Each row is a point. Each copy is the shape, with its points in the same order, stretched, turned, moved and blurred by noise. Is it also mirrored, or only turned?
In the rows, zero is written as 128.

Shape (8 x 3)
[[139 154 105]
 [134 112 111]
 [148  82 111]
 [ 66 154 113]
 [139 115 140]
 [138  83 131]
 [102 150 135]
 [ 90 121 160]]
Copy 1 (8 x 3)
[[104 155 109]
 [ 88 127 135]
 [ 86 111 163]
 [113  99  67]
 [124 128 145]
 [101 107 163]
 [130 119 100]
 [148  86 121]]
Copy 1 is: mirrored
Copy 2 (8 x 3)
[[120 177 124]
 [137 147  97]
 [164 135  83]
 [ 57 145 100]
 [140 133 120]
 [153 119  93]
 [ 93 143 125]
 [ 95  97 113]]
Copy 2 is: only turned

Shape (10 x 6)
[[101 144 125 169 110 132]
 [146 149 140 123 156 154]
 [133 116 139 171 160 176]
 [ 96 157  97 132 115 129]
 [ 90 123 148 128 114 126]
 [187 133 108 110 122 109]
 [171 118 138  95 131 164]
 [174 103 127  78 118 137]
 [100 168 138 156  93 106]
 [152 107 136  98 153 125]]
Copy 1 (10 x 6)
[[ 82 136 102 146 134 135]
 [140 153 158 136 133 106]
 [126 118 145 141 179 121]
 [ 98 131 107 160  91 140]
 [ 78 119 131 108 111 121]
 [178 165 100 130 103  92]
 [177 143 153  96 116 121]
 [184 137 133  85  93 112]
 [ 66 163 102 134 111 122]
 [154 126 143 113 115  82]]
Copy 1 is: mirrored
Copy 2 (10 x 6)
[[161 160 156 170 135 151]
 [141 103 147 109 148 156]
 [152  86 144 170 150 153]
 [146 181 127 138 142 174]
 [118 161 161 148 107 140]
 [164 118  83  87 124 135]
 [134  85 116  89 114 170]
 [120 108  91  71  98 160]
 [174 181 165 145 125 143]
 [109 111 105  96 124 126]]
Copy 2 is: only turned

Shape (14 x 8)
[[166 112 102 120 100 178 105 112]
 [161 142  74 107 128 161  76 101]
 [172 139 101 163 129 177 104 125]
 [126 129 139 121 145 107 167 104]
 [115 116 147 110 133 119 139 137]
 [107 135 146 126 141 145 151 154]
 [107 139 154 128 115 118 130 132]
 [ 90 152 144 115 131 118 149 165]
 [144 148 184 116 127 121 114 169]
 [111 119 162 148 155 123 126  95]
 [142 147 125 124 118 108 149  95]
 [ 84 161 179 131 108 112 132 176]
 [126 136 161 127 117 143 140  89]
 [170 162 125 114 131 198  95 110]]
Copy 1 (14 x 8)
[[118 129  51 163 109  98 116 140]
 [111 135  41 136 140  84  77 109]
 [137 145  48 174 142 142  98 140]
 [167 148 161 133 142 104 126  93]
 [132 127 154 118 138 109 132 123]
 [111 143 148 137 158 132 147 123]
 [119 141 150 128 124 133 111 121]
 [108 149 168 107 156 142 140 103]
 [112 168 153 112 137 131 121 175]
 [145 116 159 167 144 106  84 127]
 [161 165 129 127 111 107 109  97]
 [ 95 150 180 101 135 169 125 131]
 [120 146 146 170 114 106 115 117]
 [ 82 167  58 175 138  94  97 141]]
Copy 1 is: mirrored
Copy 2 (14 x 8)
[[158  96  83 113 114 182 139 115]
 [169 108  68 136 119 159 103  77]
 [163  84  91 149 128 159 176 106]
 [110 122 158 133 167 140 100 152]
 [113 131 145  97 142 121 118 146]
 [113 132 148  95 162 120 153 136]
 [104 142 160 104 123 132 130 127]
 [ 94 166 149  96 158 110 139 126]
 [146 154 175  85 101 106 158 131]
 [110  89 168 125 145 126 116 128]
 [125 138 151 145 142 168 100 133]
 [ 94 175 180  79 117 112 160 115]
 [128 115 168 110 137 172 126 116]
 [190 108 105 112 136 175 155  76]]
Copy 2 is: mirrored
Copy 3 (14 x 8)
[[154 131  98 151  88 170 113  86]
 [147 136  83 142 148 176 122  82]
 [130 159 119 175 112 161 129  74]
 [129  84 145 116 128 101 172 106]
 [135 104 143 102 120 111 132 123]
 [128 129 163  95 108 116 143 113]
 [130 121 141  98 118  86 132 108]
 [129 137 155  75 132 101 150 128]
 [169 133 172 107 139  71 111 123]
 [ 97  92 152 121 118  88 118  92]
 [133 104 122 134 131  96 174  90]
 [136 157 159  71 119  58 131 128]
 [134 102 137 115  99  94 140  74]
 [174 145 137 147 126 161 126  51]]
Copy 3 is: only turned

Shape (16 x 11)
[[184 138 131 135 115 125 119 110 128 157 146]
 [ 97 141 101 143 121 111 111 124 133 139  89]
 [141 109 132 125 154 161 120 111 145 160 115]
 [ 93 175 116 138 144 115  95 122 142 128 157]
 [190 123 129 126 134 113  93 124 125 122 157]
 [118 148  27 126 127 113 157 101 128 148 148]
 [163 121 143 127 113 176  94 134 137 159 141]
 [136 118 138 135 132 130 118 141 153 151 156]
 [123 111 139 174 126 141 120 118 143  80 125]
 [112 132 142 160 127 120 117 135 133 155 145]
 [ 92 117 137 124 121 119 122 128  92 100 153]
 [120 121  83 140 138 139  97 116 135 153 131]
 [129 131 138 177 128 112  97  72 132 149 150]
 [101 108 144 206 153 124 130 146  17  88 142]
 [100 113  61 148 122 189 159 138  73 143 133]
 [126 164 143 134 139 121 126 119 133 144 128]]
Copy 1 (16 x 11)
[[159 134 120 137 111  95  95 137 156 185 111]
 [ 98 133  90 162 123 147 146  96 130 120 104]
 [154 111 112 124 148 145  84  90 143 139 122]
 [112 176  87 141 106 114 128  99 101 130 154]
 [149 153 140 152 142  79  74 147 148 161 120]
 [100 118  41 137 126  90 164 106 190 134 149]
 [147 110 116 116 117 126  52 134 125 168 108]
 [162 132 107 134 121 128  93 143 128 128 128]
 [105 127 163 176 109 151  97 125 140 109 168]
 [145 132 105 148 114 143 126 137 110 145 135]
 [ 88 132 146 123 134 113 144 143 107 113 153]
 [117 107  71 153 143 117 108 106 133 139 128]
 [146 119 124 176 100 101 132 100 114 177 148]
 [ 54 132 171 174 177 161 162 176 107 181 201]
 [ 54  68  76 105 152 159 135 142 163 156 168]
 [136 168 121 126 111 138 128 109 131 148 133]]
Copy 1 is: mirrored
Copy 2 (16 x 11)
[[153 129 124 118 127  87 148  99 156 153  99]
 [108 143 117  99 101 134  93 140 129 138 102]
 [119  99 120  84 145 117 135  95 167 142 111]
 [ 95 178 121 107 105 110 106 109 139 132 157]
 [158 116 100 118 116  72 126 104 152 131 125]
 [ 98 192  71 110  79 156 152 131 172 132  87]
 [165  98 136 111 134 124 133  86 156 166 126]
 [127 119 118 105 138 103 140 128 156 161 147]
 [ 95  90 121 160 102 116 106 120 159 134 118]
 [108 132 127 115 129 106 132 124 129 172 138]
 [104 112 115 125  82 127 147 141 113 127 150]
 [116 133  93  92  99 132 115 102 160 152 116]
 [ 90 134 128 117  93  68 124  88 153 171 110]
 [ 71  69  78 176 122 119 153 121  39 151 141]
 [104 106  75 141 108 207 173 104 121 152 102]
 [112 150 140 106 138 103 129 117 136 134 124]]
Copy 2 is: only turned
Copy 3 (16 x 11)
[[141 115 129 146 144  97 133 137 105 188 146]
 [108 160 117 179 141 145 121 138 144 123 116]
 [153 132 137 143 157 156 128 106 117 184 111]
 [103 179  92 133 143 145 126 130 131 125 174]
 [148 108 130 120 158  79 117 113 128 161 160]
 [142 124  40 190  94 137 172 131 156 144 139]
 [135 121 133 127 133 130  95 113  93 203 134]
 [111 114 127 128 151 144 127 125 135 178 150]
 [135 128 178 139 122 153 121 124 134 107 154]
 [ 87 132 130 156 153 149 124 132 112 156 160]
 [ 82 119 117 116 127 129 140  98 103  99 145]
 [135 139  96 178 136 143 117 101 136 162 137]
 [109 157 157 181 144 123 149 102 107 158 177]
 [103  81 144 172 173 132 112 115  46  46 183]
 [144  87  65 183  95 176 121 117  80 134 121]
 [121 155 123 135 157 138 139 152 113 145 143]]
Copy 3 is: only turned

Shape (16 x 12)
[[141 126 145 141 114  98  99  83 152 164  80 114]
 [103 129  84 124 101 149 147 144  98 115 152 131]
 [138 145 148 129  90 116 128  98 142 145 141 174]
 [140 128 159 167 147 124  87 131 129 148 109 130]
 [ 93 123 147 105 102 142 173 115  78 140 172 143]
 [136 176 105  96 126 163  97 134  98 110 137 118]
 [ 90 134 144 113  99 145 145 149 131  95 159 122]
 [ 89 135 135 147  88 170 149  95 101 114 153 148]
 [127 161 137 176 158 123 108 125 170 177 139  87]
 [141 140 146 134 139 132 121  79 143 129 103 133]
 [163 119 140 138 158 154  90 121 183 175 108 105]
 [114 123 130 132 145 115 110  98 151 145 124 162]
 [149 137 102 121 106 167 108 133 114 115 140 127]
 [139 158 106 116 110 182  60 156 114 140 129  97]
 [ 86 136 142 119 108 136 126  94 133 150 112 165]
 [140 159 145 166 153 143 134 156 162 175  92 111]]
Copy 1 (16 x 12)
[[120 172 192 143 121 124 143 107 113 166  85  89]
 [112 103  92  85 131 164 118 165 124 143 145 107]
 [148 126 138 137  89 151 148 113 132 157 101 113]
 [116 137 156 171 145 143 134 112  77 144 121 104]
 [143  72  99  83  92 133 149 103 109 134 129  76]
 [102 143  89  93 151 170 119 113 120 127 149 146]
 [135 115 126 102  89 145 111 139 111 118 176 115]
 [111 111 101 109  63 189 142 120  97 136 133  90]
 [ 95 177 132 167 126  90 150 134  83 173 166  95]
 [120 166 134 133 113 150 156 108 111 114 104  93]
 [137 184 156 168 162 141 138 105 110 173 138  78]
 [109 124 151 154 125 139 160 116 145 124 112  89]
 [126 143  99 108 150 182 105 138 111 158 132 118]
 [ 97 150 106 117 173 182  95 107 102 186 163 137]
 [113 111 160 124  99 171 171  94 136 134 117  90]
 [134 164 150 152 158 119 167 134  65 168 154 108]]
Copy 1 is: only turned
Copy 2 (16 x 12)
[[ 78 106 150 109  87 133 131  91  88  96 158 137]
 [155 134 105 166 114 153  98 154 147 164  91 122]
 [111 134 191 167  73 161 150 125 146 101 138 134]
 [107 123 147 101 103 117 136 144 123 117 158 175]
 [183 110 165 183 110 165 110 169 106 148 102 126]
 [153 174 108 117 117 148 103 157 136 157 143  86]
 [122 114 141 149 143 168 129 178 131 142 106 111]
 [145 128 151 186 117 204  95 163 117 139 116 157]
 [ 64  99 137 131 112 101 141 135 120 155 194 159]
 [121 118 145 123 114 166 141 102  93  99 164 145]
 [ 81  84 138  73  94 133 164 108 114 154 188 148]
 [121 112 165 122 118 144 133 100 140 111 153 148]
 [140 150 106 126  91 167 124 158 140 153 133 122]
 [110 155 104  86  94 145  95 177 138 193 151 102]
 [115 123 191 136 115 175 112 109 115 130 124 141]
 [ 69 128 149 114 119 100 178 128  96 162 149 172]]
Copy 2 is: mirrored
Copy 3 (16 x 12)
[[148 100 179 126 135 155 135 112 156 106  96 100]
 [ 91 150  94 139 100 146 139 144 104 154 164 126]
 [134 131 167 106  82  98 148 110 105 146 127 136]
 [148 125 152 116 136 141  99 143 124 112  87 122]
 [ 78 161 139 109  88 101 177 135  79 126 162 127]
 [113 196 120 135 125 181 129 102 127 165 132 142]
 [125 168 138 122  92 131 121 139  87 116 175 117]
 [ 90 149 147 110  58 152 144 141  88 146 140 141]
 [166 150 202 154 153 150 141 177 151 111 105 156]
 [136 128 163 110  96 151 131 112 148  97 102 144]
 [168 122 172 102 172 152 112 127 170 110 113 166]
 [124 119 175 122 108  98 105 125 134 108 122 129]
 [113 154 108 117 111 174 133 112 118 152 140 141]
 [126 179 122 123 172 202 114 115 134 176 134 139]
 [111 136 174 102  89 113 111 132 122 134 136 107]
 [167 148 161 116 126 134 129 184 164 134 103 144]]
Copy 3 is: only turned

Shape (16 x 12)
[[100 123 117 103 149 157 145 142 173 137 130 159]
 [ 85 150 117 150 161 132 136 161 105 122 119 150]
 [179 163 105 147 112  88 128 127 143 144 101 140]
 [141 160 131 133  84  87  89  99 124 172 126 161]
 [126 106 156  93 110 119 125 167 154 145 144  71]
 [ 86 161 130 122 174 116 127 147  97 101  89 149]
 [ 99 160  78  90 155 127 122 163 138 125 144 154]
 [115  72 128  90 121 117 139 116 145 154 145  62]
 [145 148 100 125  65 105 100 127 138 198  81 141]
 [100 140 102 161 134 113 116 159 139 103 130 136]
 [132 176  83 126  88 120 128 104 168 155 117 121]
 [161 137 152 128 100 124  80 107 111 149 101 115]
 [ 90 130 101 110 142 127 111 150 141  91 104 151]
 [136  78 141  80  73 138 151 137 118 137 152  86]
 [150 126 133 128 104 143  95 129 102 155 125  93]
 [114 127 169  92  75 139 124 131 118 145 135  85]]
Copy 1 (16 x 12)
[[129 142  90 154 193 100 133 120 116 107 125 137]
 [131 147 119 176 171 118  67 165 111 105 115 141]
 [160  98 149 121 101  70 115 168 134 126 178 148]
 [139 142 136  94 109  93 156 196 148 155 167 161]
 [ 95 104 126 136 109 145 147 108 155 164  95 113]
 [163 146 133 157 169 108  67 159 105 107  65 157]
 [159 142  66 146 175  88  93 171 108 132 105 106]
 [ 97 132 131 125 104 142 163  82 103 171 119 110]
 [138 110 106 137  71  81 172 184 117 156 161 172]
 [104 141 123 149 137  83  79 162 128  99 127 114]
 [153 142  85 117  91  66 113 148 123 148 166 156]
 [159 139 163 121  93 133 161 149 157 137 128 141]
 [136 141 103 140 157  80 107 153 107  89  75 121]
 [ 98 101 106 100 104 196 168 110 112 138 123 110]
 [144 137 139 144  91 161 148 145 143 144 135 116]
 [113 127 107 109 101 180 145 120 149 154  93 148]]
Copy 1 is: mirrored
Copy 2 (16 x 12)
[[101 127 108  98 101 144 172 159  86 105 122 140]
 [134 161 142 145 137 150 153 150  89  93 128 119]
 [142 147 139 133  86 111 135 117 161 102 116 128]
 [122 165 139  91 123 127 115  89 153 124 105 159]
 [128  76 115  99 142 138 126 178 153 126 146 166]
 [146 135 173 142 142 135 153 135  76  85 101 104]
 [162 154 120  91 119 127 152 168  79  99 113 119]
 [117  67  80 107 155 109 136 152 138 145 169 165]
 [100 174 125  98 121 103 131 122 191 123 102 123]
 [132 137 140 120 117 145 123 140 113  78 157 114]
 [129 155 114  77 104 122 167 107 167 109 138 123]
 [119 119 129 127 139 150 108  96 181 112  95 138]
 [129 125 142 120 120 128 129 150  90  93 112 100]
 [113  78  99 116 139 144 103 160 151 182 154 141]
 [128 120 103 132 155 156 110 129 174 116 122 135]
 [113 100 135  91 160 163 126 144 162 159 136 146]]
Copy 2 is: only turned
Copy 3 (16 x 12)
[[ 99 137 136  86 124 169  73 128 153 124 124 102]
 [ 94 145 148 101 141 122 150 145 148 117 143 156]
 [160  84 100 130 136 120 160 118 137 157  70 139]
 [168 115 101 107 171 112 118 100 104 173  77 161]
 [153 150 138 170  68 161  96 188 132 163 140 105]
 [ 86 172 128 122 163 121 171 154 166 110 118 160]
 [119 137 116  83 161 148 113 181 152 143 149 123]
 [128 155 108 177  96 170  80 164 109 152 161  98]
 [144  66  96 120 146 130 104 118 100 207  44 174]
 [135 123 127 108 120 117 126 171 145 105 130 155]
 [118  98  76  98 124  99 113 129 129 176  87 123]
 [152 116 132 152 158 115 125 136  98 153  72 134]
 [105 149 121 106 147 134 104 182 151  99 105 148]
 [143 165 110 145  70 190 105 167  78 156 122  99]
 [139 112 141 149 138 120 126 159  92 164 117 128]
 [123 174 132 143  84 132 115 156  93 170 108 117]]
Copy 3 is: mirrored
Copy 4 (16 x 12)
[[ 95 130 142 126 147 156 129 108 161 150 114 144]
 [126 133 134 174 132  99 106 107 113 164 122 116]
 [137 149 110 142 101  92 173 135 143 105 124 130]
 [159 139 129 106  95  96 161  74 143 106 126 128]
 [135 121 147  80 117 126  95 173 164 137 120 137]
 [148 127 105 180 156  76 101  98 118 152 117 138]
 [ 96 131 102 155 107 120  97  96 149 153 129 148]
 [107  90 154  66 138 109 105 158 164 146 146 136]
 [129 152 103  75 100  93 151  89 167 115  89 102]
 [116 126 156 175 107  95 125 116 138 132 109 120]
 [ 90 167 130 101 125  93 152 100 151  94 123 135]
 [167 116 117  98 133 108 136 119 134  87 121 100]
 [105 108 129 164 138 108 114  92 146 128  92 142]
 [114  96 131  52 107 143 101 168 120 149 121 138]
 [144 118 118  86 119 115  97 139 124 111 130  88]
 [142 126 137  62 132 125  89 133 127 127 116 133]]
Copy 4 is: only turned

Shape (18 x 12)
[[108 147 110 115 143 135 105 138 134 161 138  97]
 [ 85 124 120 116 134 118 109 100  92 145 125 105]
 [182 119  64 150 128 112 145 115 109 170 157 101]
 [ 91 159 132 125 129 148 141  79 120 114 130 136]
 [ 68 116 141 145  96 162 139 135 148 139 154 141]
 [119 167 110 110 151 114 128 102 131 128  92 143]
 [118 128 107  94 132 154 110 115 134 152 136  89]
 [147 178 162 154 128 118 109  76 111 163 148 182]
 [105 108  98 140 117 144 118 133  91 123 117 134]
 [100 118 115 140 116 108 144 139 102 135 135  94]
 [126  99 112 128 166 133 124 134 122 162 133 148]
 [112 143  93 119 109 105 135 119 104 118 108 186]
 [ 77 106 151 175 166  82 132 141 134 121 155  76]
 [106 118 119 160 112 118 126 143 111 160  98 135]
 [116 141 107 110 160 167 154 130 111 155 127 112]
 [130 153  75 194 145 130 135 134 138 170 168 117]
 [ 79 166 119  84 152 159 150 136 128 164 126 141]
 [139 154 101 125 114 132 116 120 121  93 155 101]]
Copy 1 (18 x 12)
[[123 110 122 113 170  99  75 104 111 112 107 127]
 [126 100 148 118 145  86 110 125 104  95  47 131]
 [103  88  68 181 147  87 106 126  99  68 159 100]
 [112  81 165 109 111 125 128  89 132 113  87 127]
 [111  97 150 111 104  82 118 109 121 178  85 103]
 [120 129 134  97 145 163 129 107 121  79 117 169]
 [129  94 140 119 149 102  78 123 108 101 121  99]
 [137  48 114 122  88 146 144 100 170 116  88 212]
 [ 91 146 142 135 105  94  96 146  97  99  78 117]
 [123 134 119 143 153  76 126 105 101 104  79  91]
 [ 98 110 137 149 133 106 103 159 107 116 121 173]
 [107 146 130 108  90 125 151 133 119  83 118 169]
 [105 122 103 147 222  66 145  93 131 137  44 113]
 [129 149 111 125 123 120 123 130  94 121  60 138]
 [101 111 170 149 130 116  76 105  89 102 133 123]
 [ 64  96  73 151 171  80  86  90  97 121 122 131]
 [116 109 184 107 122 121  85  91  98 123 132 163]
 [104 126 112 129 141  95 107  88 151  80 134  77]]
Copy 1 is: only turned
Copy 2 (18 x 12)
[[104 113 151  82 109 130 117 140 104  98 126 124]
 [154 143 136  80  85 110 116 142 129 117  93 134]
 [104 111  94 104 149  94 145 168 103 171 119  74]
 [162 146 124  90 139 136 111  99 126 123  91 157]
 [151  97 143  81 148 121 135  98 169 114 144 162]
 [107 162 127 115 116 135 116 104 108 119  82 133]
 [114  95 115  91 118 138 112 149 109 118 116 158]
 [161 171 177 135 165 113 185 144  88 108  93  96]
 [135 112 126 101  90 136 131 102 142 158 127 123]
 [139 148 116  69 107 101 118 138 164 139 128 112]
 [119  80 150 137 132  98 112 130 134 118 122 105]
 [106 167 144 113 108 124 147 101 140 179  88 135]
 [167 151 140  73 118  43  90 139 149  76 175  87]
 [126 133 128  97  96 119 155 103 160 116 118 100]
 [126  88 124  95 137 152  82 117 150 118  99 116]
 [108  97 154  69 150 102 141 108  92 119 142  57]
 [112 104 163  80 135 157  85 107 155 104  76 145]
 [117 156 116  90 125 136 125 139  92 165 151 137]]
Copy 2 is: mirrored
Copy 3 (18 x 12)
[[114 116 129 130 163 128 137 104 148 172 142 146]
 [128  82 156 124 129 144 116 122 127 140 125 132]
 [187 142 164 121 172  59 129 147 173 143 167  89]
 [106  91 129  99 115 155 144 145  86 141 136 106]
 [ 98  86  78 106 109 135 105 120 148 165 141 130]
 [ 96 114 122 148 141 145 145 162  89 149 125 119]
 [115  94 140 119 160 129 152 122 157 152 157 137]
 [145 134 139 132  58 106 184 130  97 186  95  77]
 [120 106 121 122 131 126 100 147 151 109 109 133]
 [121 122 139 124 149 131  74 129 153 128 156 123]
 [162 132 108 145 120 123 123 157 150 140 122 152]
 [ 90 100 104 160 119  94 117 164 113 123 107 128]
 [158 159 130 140 142 151  32  94 119 122 158 118]
 [124 119 114 157 127 146  88 141 159 148 106 115]
 [124 123 137 110 139 141 129 167 136 157 139 151]
 [169 182 106 108 164  80 106 122 144 182 136  90]
 [ 76  93 104 132 123 141 134 166 116 200 138 172]
 [ 99 131 139 106 167 102 150 114 139 109 167 106]]
Copy 3 is: only turned

Shape (15 x 12)
[[159 178  98 132 114 137 168 140 151 113 108 165]
 [135  95  73 132 137 139 116 145 105 150 155 136]
 [134 147 119 118 120 103 109 160 100 159 173 148]
 [134 105 128 143 121 117 118 162 131 127 115 157]
 [140 111 202 120 135  93 149 104 128 129 151 149]
 [131 152 155 163 141 103  52 138 164 130 110 139]
 [135 135 130 102 134 109 155 120 216 133 131 123]
 [132 132 154  81 134 133 145 123 150 125 127 154]
 [117 131  89 113 168 121 139 145 114 115 120 139]
 [119 138 153 147 110  99 120 154 137  89 170 169]
 [118  88 183 132 146 161 153 156 130 155 107 144]
 [141 111 170 126 109 184 169 114 159 122 113 160]
 [124 126 116 134 182 111 126 148 147 144 151 160]
 [173 148 147  82 149 137 159 138 154 122 142 109]
 [105 198 116 131 149  97 157 113 108 112 139 124]]
Copy 1 (15 x 12)
[[127 153 149 118 131 156  83 142  87 135  89 137]
 [123 149 105  84 159 140 143 116 135 150 142 147]
 [105 118 103  73 156  93  99 123 147 153 106 139]
 [131 128 106 100 129 115 102 155 109 111 126 118]
 [156 138 163 132 136  89  98 139 173 100 107 119]
 [113  99  68 135 117 109  75 116 122 134 124  89]
 [120 199 140 160 112 129 122 165 146 143 103  99]
 [128 152 163 118 121 128 108 146 148 126 121  94]
 [125 136 128 102 169 145 146 137 108 141 110 112]
 [123 139 129 104 141  85  72 111 109  71 102 122]
 [128 107 165 128 122 148 129 182 163  93 156 137]
 [134 152 190 132  89 167  99 141 150  99 140 134]
 [116 148 103 106 173 143 128 138 156 112 111  96]
 [135 188 176 165 163 134 104 149 140 151 131 129]
 [107 116 160 133 165 101 127 114 106 134  56 133]]
Copy 1 is: only turned
Copy 2 (15 x 12)
[[162 150 104 130 220 137 144  82 118 151 141 158]
 [110 163 163 132 143  99 115 133 164 132 143  98]
 [156 147 166 142 152 133 124 178 117 162 149 103]
 [146 145  99 119 142  95 122 137 139 168 107 117]
 [151  49 110 143 148  87 112 183 102 131 110 161]
 [132 139  77 101 153 130  95 185  85 147  95  91]
 [116 102 111  79 203 103 175 147 104 129 122 134]
 [158 101 128  96 182 119 137 146 137 119 111 172]
 [131 174 148 127 191 118 141 128 136 120  88 132]
 [148 154  88 142 159  91 126 190 103 148 149 154]
 [145  90  96 143 127 118 132 146 175 157  55 140]
 [131  78  79 133 158 119 125 107 164 137 119 184]
 [129 141 132 128 199 112 126 178 131 143 107 110]
 [161 103 130 135 187 119 169 140 128  90 128 137]
 [127 154 168 161 197 150 147 144  66 125 119 166]]
Copy 2 is: mirrored
